Each row of a before or after table is a point. The points were changed in one or more steps. Then noise was added and the rows were shuffled. The steps act on how far a point lies along the listed directions, d1 being the first. Name the steps. A step turns or swaps two directions, mirrors them in a line or flattens them onto one, adds a multiple of one to another, or multiplies one. Angles are multiples of 10 degrees, from the lower direction toward the higher: turns from -170 to 170, lines from 10 to 170 but not 90. Use the fewest steps. Two steps may share a direction if one is a turn and the other turns, adds or multiplies; they go together, in the order done. Otherwise the lowest direction goes first.

Directions:
(1): [170 180]
(2): [180 -170]
Before, 11 rows:
[-4 -46]
[60 -19]
[24 28]
[-18 -17]
[-86 -86]
[30 30]
[43 -22]
[-16 57]
[-47 0]
[24 -35]
[42 8]
After, 11 rows:
[16 38]
[15 33]
[18 43]
[-11 -25]
[-16 -20]
[-11 -19]
[-1 -1]
[-17 -41]
[-45 -101]
[5 9]
[11 22]
Steps: flatten d1 and d2 onto the line at 160 degrees

Directions:
(1): [-141 -243 114]
(2): [23 117 279]
(3): [267 -138 36]
Before (9 x 3):
[-27 -14 34]
[-19 23 63]
[35 -26 -24]
[98 17 -33]
[8 -44 -26]
[-14 11 -68]
[-39 2 -40]
[14 34 30]
[101 34 37]
After:
[107 27 -19]
[7 -57 -35]
[-22 23 73]
[26 39 25]
[-11 26 -55]
[37 -43 -47]
[-32 -25 51]
[108 15 -92]
[-38 8 -15]
Steps: multiply d1 by 1.3; add -0.7 times d3 to d2

Directions:
(1): [98 256 -217 -8]
(2): [-317 144 26 28]
(3): [30 99 141 -303]
(4): [109 162 234 173]
Before (10 x 4):
[-36 -34 -8 9]
[-60 49 -54 -72]
[69 60 -15 16]
[22 -53 -34 2]
[-17 9 -15 32]
[71 13 34 16]
[6 4 -5 -58]
[10 0 32 -6]
[53 -86 11 49]
[-86 23 -38 5]
After, 10 rows:
[116 -13 17 17]
[-30 33 22 42]
[-45 20 37 -6]
[-172 124 36 15]
[69 -55 -2 -89]
[97 -105 -17 -36]
[-121 142 -36 -23]
[29 17 -52 -4]
[3 -30 -20 6]
[176 -106 40 41]
Steps: turn d1 and d3 by 110 degrees; turn d1 and d4 by 130 degrees; multiply d2 by 2.5

Directions:
(1): [-23 365 -131 151 -92 247 -24 -39]
(2): [61 -48 -40 39 77 143 265 373]
(3): [134 -18 -127 -246 -359 -4 141 -36]
(4): [43 21 -232 194 -108 -292 -142 186]
Before, 9 rows:
[12 -2 -29 -8 -29 -5 16 5]
[7 -7 22 -64 -1 26 -15 -91]
[45 -12 -51 -15 -55 -42 22 83]
[-32 -54 48 -11 41 -75 -45 -69]
[10 -54 -32 -27 -24 -115 -47 -10]
[15 9 6 -25 -30 75 57 7]
[9 88 -50 31 -61 -12 -55 -3]
[-13 41 19 11 -16 12 -65 -48]
[-8 -58 44 -20 43 39 74 14]
After:
[12 -34 25 -49 -20 57 52 9]
[6 92 -27 -10 -28 74 -35 -85]
[-11 122 -32 60 -40 31 -87 -38]
[53 -104 1 -73 -30 -75 41 81]
[4 -7 -43 -7 -30 -85 -54 -20]
[-10 -97 84 -55 66 42 93 -6]
[14 116 -83 64 -77 -27 -73 14]
[-32 52 0 43 7 -10 -58 -74]
[8 -19 -27 -21 -25 -17 18 9]
Steps: add -1.5 times d2 to d1; turn d1 and d4 by 20 degrees

Directions:
(1): [0 386 -161 -116 -208 122 166 -35 8]
(2): [160 268 269 24 174 -77 -51 140 217]
(3): [20 -8 204 -364 76 -22 99 42 -289]
(4): [-114 17 -158 -221 -2 -396 -76 -45 155]
Before:
[-13 -86 -23 14 -2 36 5 -42 -22]
[-20 -84 19 27 31 -6 -23 -1 -27]
[-49 34 -86 -32 -63 10 16 -15 27]
[-13 -45 49 -67 13 -26 -2 2 -109]
[-34 -36 -69 61 -8 -41 -30 -13 35]
[-2 102 -31 -12 -82 80 18 -31 35]
[-4 92 58 -127 49 -49 36 -4 14]
[-47 -72 -20 -15 -27 5 -42 -11 -44]
[-13 -20 -21 30 -20 -5 -4 0 27]
After:
[-28 -42 38 -68 0 -14 -35 6 -61]
[-38 -62 -74 32 -49 5 2 -26 0]
[44 189 141 -138 110 -113 11 43 107]
[-70 7 -111 -62 -75 -5 22 -24 4]
[-20 65 -74 11 -108 104 24 -50 11]
[72 86 225 -134 114 -69 -7 78 -62]
[-92 -120 -172 57 -65 -38 -21 -64 -11]
[-9 -74 43 9 41 -2 -17 6 -39]
[-5 -82 13 -18 11 45 20 -36 -56]
Steps: multiply d3 by 2.5; turn d2 and d3 by -50 degrees; multiply d4 by 1.6

Directions:
(1): [-208 -295 -26 -101 156 -327 -121 -3 154 154 53]
(2): [-101 -136 109 -80 6 -99 238 -329 -142 -294 -92]
(3): [39 -258 200 361 -120 117 18 -148 -22 207 72]
Before:
[-53 -46 -8 -26 20 -46 24 -63 22 -50 -21]
[42 -56 90 105 -33 65 31 -94 -48 1 34]
[-14 9 -14 -33 2 -1 13 -24 -1 -24 -31]
[-5 44 -20 -36 3 -3 44 -50 1 -86 -60]
[25 68 -4 81 -7 99 -22 69 42 61 31]
[9 -88 20 107 -16 14 -3 -1 15 95 17]
[-5 -67 44 84 -59 55 36 -38 -52 0 -10]
[-21 -19 24 -30 15 -30 48 -72 -2 -68 -23]
After:
[21 -75 22 111 -24 31 6 -2 13 95 18]
[-21 -145 87 73 9 -34 5 -105 -10 34 44]
[-50 -129 40 61 -25 -17 15 -45 -21 26 1]
[19 62 33 68 -23 108 65 -25 -17 -46 0]
[-21 2 -20 -33 10 -16 -2 -16 9 -7 -22]
[-39 -1 -24 -44 28 -54 19 -40 29 -53 -47]
[-37 -50 2 -35 42 -70 -7 -20 46 2 1]
[-44 -39 -35 -19 30 -49 -40 9 65 23 2]
Steps: turn d1 and d2 by -70 degrees; add 0.3 times d3 to d1

Directions:
(1): [32 -123 123 23 311 259 257 -71 190 157 63 190]
(2): [13 267 -173 -4 -5 62 114 242 258 -2 285 -208]
Before, 11 rows:
[-4 71 -44 13 27 45 71 29 74 22 69 -16]
[1 30 -49 12 29 29 22 15 46 13 71 -15]
[-3 -47 34 -4 -51 -44 -45 -38 -84 -50 -16 12]
[-9 46 -43 -22 15 24 54 45 69 -3 73 -9]
[29 -29 20 7 76 67 77 21 48 17 42 12]
[-26 47 -19 -33 -12 -34 -3 65 49 26 59 -54]
[-1 -48 44 -11 66 22 14 -35 -6 -1 -17 68]
[2 23 4 -10 67 44 35 -10 30 13 21 10]
[-9 -11 -6 22 -60 -71 -70 6 -88 -53 -55 9]
[-12 -57 23 -17 -48 -38 -78 -36 -100 -4 -74 19]
[16 -49 25 -10 -26 -35 -48 -82 -67 3 -86 53]
After (11 x 12):
[1 -8 -24 10 59 47 38 -17 40 29 46 27]
[11 32 -35 -16 -91 -77 -77 -17 -52 -28 -37 -33]
[-1 21 -7 15 66 69 93 -10 62 40 39 33]
[-24 -50 57 -29 66 12 34 -9 32 66 6 46]
[0 52 -22 -13 42 28 22 15 33 3 35 -17]
[-1 -31 24 -4 -63 -49 -53 -21 -84 -55 -6 -4]
[25 28 -22 3 26 40 59 72 64 -8 74 -52]
[-5 -10 3 -17 62 52 71 -1 59 22 40 45]
[-6 61 -40 -19 -22 -32 -24 49 10 -44 47 -38]
[-14 -19 -4 -22 -83 -58 -93 -1 -93 -16 -53 -21]
[-10 -43 17 27 -34 -51 -63 -16 -93 -41 -73 39]
Steps: swap d1 and d2
